Rows are points. Each table stands for the endless flat space through its points: a line for two points, a plane for three, and so on. The two share one point or none. Which?

First:
-10,-47,4
-3,-55,1
Second, 2 rows:
-12,-37,12
-42,-22,7
They share: -24,-31,10

First (3 x 6):
23,0,8,3,1,14
4,11,-4,1,-12,1
-14,38,-8,-2,-21,-1
Second, 3 rows:
-14,40,-2,-10,-25,9
-5,45,-9,-8,-17,11
35,5,-4,17,18,6
They share: 2,24,0,0,-11,7

First:
8,-13,-7,32,-5,2,13,24
4,-14,-5,34,-5,-2,13,23
44,-12,-13,24,-13,16,25,23
Second:
36,-19,2,15,26,24,-17,48
39,1,-13,15,27,18,27,21
28,-51,13,-18,15,43,-13,62
-37,24,-9,15,20,42,-4,60
33,-76,12,24,-33,17,-24,38
11,-25,4,-6,23,36,-20,65
They share: 8,-9,-13,27,-1,13,7,29

First, 6 rows:
18,0,25,-46,-21,-9,3,1,14
-44,-2,44,-24,-2,-12,40,0,2
-12,2,47,-42,-5,-1,30,-2,4
-17,-11,-24,-28,8,-66,31,-42,28
-32,17,60,-32,-22,4,24,-2,-13
-1,-4,17,-42,-3,-25,22,-17,15
Second, 2 rows:
-14,-10,8,-43,-16,-20,3,-36,12
-16,-10,12,-37,-12,-24,10,-30,11
They share: no point

First, 3 rows:
-15,-14,-19,6,-4,16,-12,21,-24,48,16
-18,-12,-1,28,-38,-10,-27,14,0,26,27
-13,-17,-36,-2,7,35,3,39,-40,71,7
Second (5 x 11):
1,31,-34,-25,1,-10,-36,8,-6,57,17
-49,-39,-23,3,3,4,-34,3,-1,25,69
-3,6,-47,-41,3,-12,-29,3,3,39,42
-62,-30,37,68,-11,29,-24,14,-33,37,25
-34,-17,-37,-12,3,1,-55,-24,11,15,46
They share: no point

First, 6 rows:
43,-15,-54,-23,32,-15,-44,31,44,10,1,-9
18,41,-19,-21,-7,-25,-11,35,-17,-12,33,-28
-2,-29,-36,-18,3,-32,-38,13,-5,42,34,32
26,33,-3,-25,-13,-50,-28,15,-31,4,19,-20
43,31,19,-6,-18,-85,-30,-7,-56,10,8,-19
26,-11,-49,-35,21,-17,-39,35,31,8,15,0
Second:
13,2,-17,-28,-4,-26,-24,27,3,10,15,2
23,14,-29,-18,10,-34,-24,17,3,2,23,-10
They share: no point

First, 6 rows:
28,26,-100,-58,44,-42,-45,20,-7,33,-20,3,-16,18,79,-49,19,25
12,-2,-62,-40,-6,-12,-43,14,13,17,18,39,34,-10,71,-23,27,23
-21,13,6,-4,-22,-38,23,-28,10,35,16,-23,-39,-2,26,-41,38,-20
-21,4,1,-1,-22,-28,19,8,6,33,17,30,-8,3,25,-28,29,-4
-18,1,-12,12,2,-16,9,20,-14,14,12,21,-43,1,12,-63,25,-34
8,15,25,-1,-67,-43,22,-31,60,22,-23,-7,-14,29,12,6,-9,31
Second (4 x 18):
2,28,-8,1,-32,-38,18,-7,9,24,6,-42,-30,-13,45,-27,46,29
8,3,9,4,-18,-12,4,10,18,-2,-23,9,-44,32,17,-7,3,-4
-2,8,-34,-23,-34,-59,9,-44,47,34,-4,12,-6,23,16,-66,-17,-4
-10,24,12,4,-24,-36,-8,-5,18,49,-8,-9,-38,-4,2,-31,15,-4
They share: 2,12,-6,-4,-26,-33,7,-10,24,19,-10,-3,-30,16,21,-30,8,3

First, 5 rows:
15,14,12,13,2,15,-38,-34,-3,-28,3,-42,-27,11,28,29,6,20,18,4
2,25,-6,-1,21,49,-47,-32,-22,-54,39,-79,5,10,23,40,43,11,28,13
-5,23,-8,16,2,24,-48,-36,-16,-33,22,-72,-12,12,20,42,21,11,30,12
9,50,-2,51,-49,-27,-30,-75,-26,15,16,-48,-44,28,-6,20,-36,-8,9,10
36,21,24,8,7,14,-17,-39,-9,-26,6,-14,-34,13,22,8,-1,16,2,-1
Second (4 x 20):
70,34,9,6,-1,16,-7,-63,-20,-31,5,-42,-63,12,32,6,12,36,21,27
30,6,-24,31,10,6,-6,-57,37,-8,-20,-35,-76,34,-1,55,14,54,25,-4
38,6,-7,20,11,22,-3,-59,18,-27,-13,-38,-65,12,18,32,0,46,29,-3
22,32,20,-3,7,15,-26,-32,-33,-40,13,-31,-21,7,36,0,14,1,18,17
They share: no point

First:
-2,9,27,-34,-16,-29,14,-6,4,-15,27,33,8,2,-3,5,36,24,-27,8,-23,-29,9,49
4,8,34,-42,-17,-30,8,-4,-2,-6,27,33,3,-6,-9,2,37,19,-23,11,-28,-34,3,55
-12,12,36,-32,-31,-20,36,-2,-2,-32,27,33,13,16,-15,-4,41,37,-35,11,-22,-14,19,51
Second (4 x 24):
-25,4,41,-18,-18,-22,16,-7,31,-22,59,25,56,-27,12,32,60,-17,-20,27,-19,-4,-4,12
15,-31,1,-28,-8,-32,1,13,1,-42,49,45,16,-2,12,47,55,18,-25,17,-34,-19,1,17
4,-2,-10,-27,-3,-34,5,-4,10,-39,22,38,-5,39,27,20,29,53,-34,-2,-24,-32,30,39
10,1,-33,-11,6,-41,19,-11,6,-39,3,47,-16,42,16,14,10,67,-44,-25,-6,-41,30,46
They share: -12,10,5,-15,-6,-31,18,-13,22,-29,27,33,18,15,18,17,31,30,-33,-1,-11,-24,19,33

First, 6 rows:
-12,49,17,-24,2,42,-1,-6,2,5,-23,-13,1,-23,-8,-5,-31,-8,-23,-32,-37,17,-5,-6
-2,46,5,0,25,37,-36,7,-18,-13,-12,-43,-43,-33,-22,-21,-19,-45,8,-49,-60,-34,17,3
16,7,3,-12,-14,12,-21,24,-16,59,-25,-1,17,31,-18,-25,-7,-32,-17,20,-15,1,-5,28
15,49,3,23,51,50,-34,8,-20,-31,1,-53,-65,-49,-42,-36,-32,-37,0,-73,-54,-49,25,2
12,5,-2,-34,-19,18,-15,39,-20,74,-51,24,26,39,-7,-37,18,-32,-25,28,-30,25,10,22
8,34,2,-8,22,45,0,12,-4,20,-8,-2,-10,-7,-29,-31,-36,-3,-40,-27,-15,10,0,15
Second:
7,36,15,-5,7,39,-9,17,-19,14,-11,-25,-24,-12,-21,-42,-23,-28,-4,-39,-16,-11,2,25
27,16,-5,15,23,23,-29,9,-7,26,-7,-17,-4,4,-41,-14,-31,-20,-32,-3,-28,-19,2,9
They share: 17,26,5,5,15,31,-19,13,-13,20,-9,-21,-14,-4,-31,-28,-27,-24,-18,-21,-22,-15,2,17
